Every row gives one point. The window is the flat piece filled in between its corners: a triangle in 3 columns, a solid with four corners in 4, and so on. A path goes straight from each point to the next, and from the last back to the first. After which points does the path pass through the window?
In the rows, zero is written as 128.

Window (3 x 3):
[[129 101 167]
 [170 132 114]
 [105 199 135]]
Path:
(1): [162 140  94]
(2): [ 99 164 118]
(3): [144 192 177]
(4): [172 145 153]
(5): [164 129 103]
(6): [ 88 190 127]
(7): [133 155 203]
(8): [182 137 166]
(9): [ 88 193 131]
(10): [160 117 103]
(11): [178 127 143]
(12): [156 186 166]
Through the window after points: 2, 4, 8

Window (6 x 6):
[[ 39 128  50 116 150 118]
 [109 155 170 119 136 172]
 [117 209 164 166  72 160]
 [147 129 166 129 132 101]
 [162 102 116 124  68 100]
 [ 98 132 138 157 171 163]]
Path:
(1): [112 165 123 133 148 161]
(2): [101 118 236 126 109 163]
(3): [ 46 168 158 146 103 128]
(4): [218 144 123 149 122 167]
(5): [180 203 122 118 105 131]
(6): [ 95 135 158 139 107 136]
(7): [ 73 120 168 111  99  96]
(8): [165 130  82 151  98 150]
Through the window after points: 1, 3

Window (8 x 8):
[[ 52 165 140  77  92  77  46  63]
 [102 148  96 125  69 182 215 175]
 [101 125 139 105 131 164 163 169]
 [195  97 138 144  63 159  27 121]
 [169 137  98 104 171 141 164 127]
 [137 141  94 132 169  97 115 157]
 [115  95  96 134 175  94 167 124]
 [170  98  88  82 122 135 125 163]]
Path:
(1): [102 135  92  97 104 187 184 154]
(2): [ 53 148  60  85 133 139 147 143]
(3): [159 118 195 129 127  94 147 119]
(4): [150 139 152  90 131  77 124 112]
(5): [102 139  66 117 140 181 140 126]
(6): [105 150  74 120 108 159 136 158]
(7): [164 106 192 100 124 112 136 143]
(8): [142 119 117  82 114 123 174 163]
(9): [150 113  79 112 117 154 115 155]
(10): [126  98 110 129 146 157  63 104]
(11): [159 167 156  93  28  99 131 152]
(12): [150 146 116 107 108  89 155 133]
(13): [ 63 127  81 112 203 170 126 143]
(14): [ 89 161  31 134 139 154 141  85]
(15): [141  69 163 112 164  74 158 161]
(16): [150 153 119 174  61 112 196 182]
Through the window after points: 4, 8, 10, 14, 16

Window:
[[173 117  52 137 130 125 149 149 120  52 105]
 [175 133 138 115 147  61 132 146  46  36 129]
 [151 163  93 190 140 147 111  93 182 113 167]
 [116 158  86 174 114 113 168 102 131 119 106]
 [136  92 191 102 139 118  94 139 152 138 117]
 [ 87 189 161 164  86 149  35 160 116 166  99]
 [ 64 169 125 141 141  94  18 156 111 185 104]
 [199 125 135  67 127  82 150 178  90 121 145]
 [113 154 148 124 135 161  32 117  78 226  75]
 [184  96 133 112  89  65  90 134  91 125 119]
 [ 79 128  84 212 119 174 115 118 140 133 176]]
Path:
(1): [147 122 132 160 145 120  85 140 116 144 117]
(2): [115 171 113 108 103 122  98 126 136  96 163]
(3): [126 159 127 112 105 126 103 152 122 115 131]
(4): [180 121 124 195 149  90 129 126  93 179 102]
(5): [151 115  84 195 176 135  65 201 148 106 112]
(6): [141 156 119 113  93 118 129 117  99 108 117]
(7): [ 79 170 121  94  80 156  47 147  88  78 184]
(8): [155 121  95 200 159 125 157 124 153 154 115]
Through the window after points: 3, 5

Window, 14 rows:
[[ 72 182 114 117 113  91  20 144  54  97 139 146 164 151]
 [114 163 175  47 129 114 113 144 119 136 160 101 133 182]
 [134  82 147 135  77 128  77 181 169 103 201 133 173 175]
 [152  67 170 149 151 158 143  44 114  93 120 138 123 153]
 [ 79 146 224 159 118  87 128  82 147 135  34  70 137 123]
 [116 117 164 106  62  61 106 151 207  77 120 175 136 137]
 [109 181 103 157  89  95 124 190 108 157 117 182 153 162]
 [ 37 134 128 156 133 187  86 137 117  96 131 125 178 140]
 [169 131  32 123 108  39 133 152 100  92 138 183 205 105]
 [158 106 108 132 143 154 127 131 138 192 115 143 143  77]
 [124 191 129 158 139  49 131  90 155 143 115 138 148 101]
 [159 133 128 180 195 130  94 149 232  99  73  83 126 138]
 [ 41  72 168 129 124 107 119 116 159 206 100 138 144 146]
 [174  78 106 164  92  95 181 176 194 115 154 125  63 128]]
Path:
(1): [109 159 104 134 100 124 108 134 155 115 129 140 131 171]
(2): [ 95 111 183 114 131  89  82 147 100 109 129 126 160 108]
(3): [112 137 154 140 133  80 137 141 132 110 125 116 139 117]
(4): [107 142 115 143  58 122  50  93 173 144  72 168 171 169]
(5): [ 99 170  95  93  58 123  47 117 147 121 102  69 117 170]
(6): [118 112 169 165 136  81 143 153 149 112 124 166 153 132]
(7): [136 131 174 159 173  92 118 169  92  92 147 139 132 125]
(8): [ 96 156  98 123  96 109  71 130 135 137 110 142 159 143]
Through the window after points: 1, 3, 7

Window:
[[161 140 112 128  99 191  98 143 129 206  84 141 137 139]
 [134 102 134 122  85  88  96 139  79 119 133  89 157 118]
 [ 89 183 135 121 125 132 213 147 137 147 220 129 141 130]
 [ 54 172 146 106 128 100 147 112  90 110 152 129 141 145]
 [194 179 130  77  91 182 189 123 164 117  57  88 127 136]
 [147 126  83 146 155 128 137 128 157 138 100 100 132  90]
 [115 115 142 162  61 110 123  92 181 119 148 129 204 144]
 [163 205 159 111  73 131  77  66  60  80 191 136  98 176]
 [112  86 140 160  93  90 151 112 118 127 106 119  91  85]
 [115 123  55 173 114 220 132 167 134 129 107 116 150 169]
 [172  57 145  93 100 183  80 158 189 161  93 172 161  70]
 [123  72 158 150 162  89 193  82 103 129 123  94 114 126]
 [109 106 124 162 161  77 135 183  77 156 140 198  93 188]
 [114 119 202 121 120 107 110 150 163 144 151 118 114 126]]
Path:
(1): [175 181 110 184 122 138 158 132 106 108  84 191 174 155]
(2): [ 87  71 132  64  84 161 112 121 151 185 164  40  79 113]
(3): [191  93  45  86 117 130 120 106 148 166 114 109 119 143]
(4): [ 84 146 195 174 132 149 134 161 144 113 108 140 157  70]
(5): [138 141 131 182 163 125 181  92  54 105  98 151 187  90]
(6): [141 109 134 115  89 133 108 143 173 149 144 114 100 140]
(7): [ 29 148 127  50  96  66 142 127 136 149 146 149  92 181]
(8): [161 141 156 196 137 164 137 108  93  98 133 103 190  94]
Through the window after points: 3, 7

Window, 14 rows:
[[119 154 136 147 190  73  74 124 148 119 172 101 103 154]
 [ 86 113 129 143  89 102 131  48 123  91 119 145 169  93]
 [119 121 103 124 135 154 150 118 135  80 141  61 108 113]
 [134 136 152 143 143 159 132 111 155 144  68 120  66 102]
 [117 110 132 132 136  87 140 124 117 149 199 112 121 104]
 [150 165 132 144 166 173 123  99  74 101  97 112  79  99]
 [135 221 158 141 109 147 191  71  93  65 122 133  74 139]
 [155 177 106 101 137 130 159 104 139 135  96 136 127 100]
 [ 93 150  97 108 183 167  99 145 137 178 151 102  81 149]
 [ 96 104 140  96 191 118 144 121 148 124 140 141 140 118]
 [126 132 202  80  63 134 114  28 104 107  86 111 154  76]
 [ 78 147 103  98 146  92 112 169 169  92 202 163 118  91]
 [149  76  88 132 187 128 116  70 160 117 183 121  74 128]
 [115 124 166  83  63  81 113 109  86 105 103 153 152 137]]
Path:
(1): [ 94 114  97 122 148  88 145  41 124  56 111  95  91  91]
(2): [116 141 174 142  65 145 109 118 119 161 141 186 206 122]
(3): [140 151 157 166 155 155  98 106 153 142 182 129 125 135]
(4): [ 81 134  97  55 133 103 134 117  99 116  92 105  85 119]
(5): [114 148 121 125 173 112 137  91 117 112 124 109 106 116]
(6): [154 130 144 133 130 155 122  99 115 125 128 121 101 119]
(7): [201 138 109  99 122 176 117 132 126  93 134 159 164 126]
(8): [ 91 144 142 127 140 112 135  79 122 113 125 111  79 118]
(9): [121 104 130 109 165  81 125 106 121  99 148  77   7 103]
(10): [121 140 126 118 161 144 127 116 136 136 145 131 132 126]
(11): [133 133 131 139 134 122 134 135 168 131 189 163 136 108]
(12): [ 54 150 100  75 153  84 101 139 123  72 147 114  87  96]
Through the window after points: 1, 3, 11

Window:
[[148 152 205 109 183 105 147 149 139 121 165 152 118 165]
 [155 124 215 104 191 151 187 128 120 174 126  83 135 118]
 [ 57 152  80 155 148 148 130 128 101 217 105 207 155 116]
 [133 150  96 153  92 111 147  64 155 147 106  73 190 140]
 [120 195 148 110 138 128 168 132 130 125  63 141  96 107]
 [144 159 160 116 209  68 140  76  98 153 136 100  86 112]
 [123 156  10 147 171 106 186 112 143 154  90  85 168 158]
 [182  99 172 144 156 127 171 118 191 117 161 121 117  52]
 [134 146 189  47 215 138 145  92 141 105 157 111 140  93]
 [105 157  13 116  77 130 160 112 144 170 134  21 122 151]
 [149 126  19 112  94 143 179  69  97 160 101 109 134 172]
 [ 82  77  79 162 125 130 182  67 176 119 109  69 124 155]
 [170 138 189  84 218 119  91 119 170 161  95 134  95 126]
 [117 125  40 167 133 152 120 116  81 123 101  68 154 143]]
Path:
(1): [107 115 133 127 105  90 144 145 120 158 102  93 129 125]
(2): [156 165 103 127 196 168 155  78 162 121 126 118 147 150]
(3): [147 130 125 168 145 153 149  79 159 185 143 114 125 123]
(4): [100 141 120  79 151  92 165 158 109 110  87 131 168 100]
(5): [115 126 137  86 153  87 166 147 100 137 108 127 134 111]
(6): [149 153 128 167 199 158 138  60 161 161 121 108 134 141]
(7): [155 189 100 134 195 168 182  64 137 149 146 110 100 142]
(8): [118  78 107 101  95 104 152 125 124 146  97  87 157 131]
Through the window after points: 3, 7
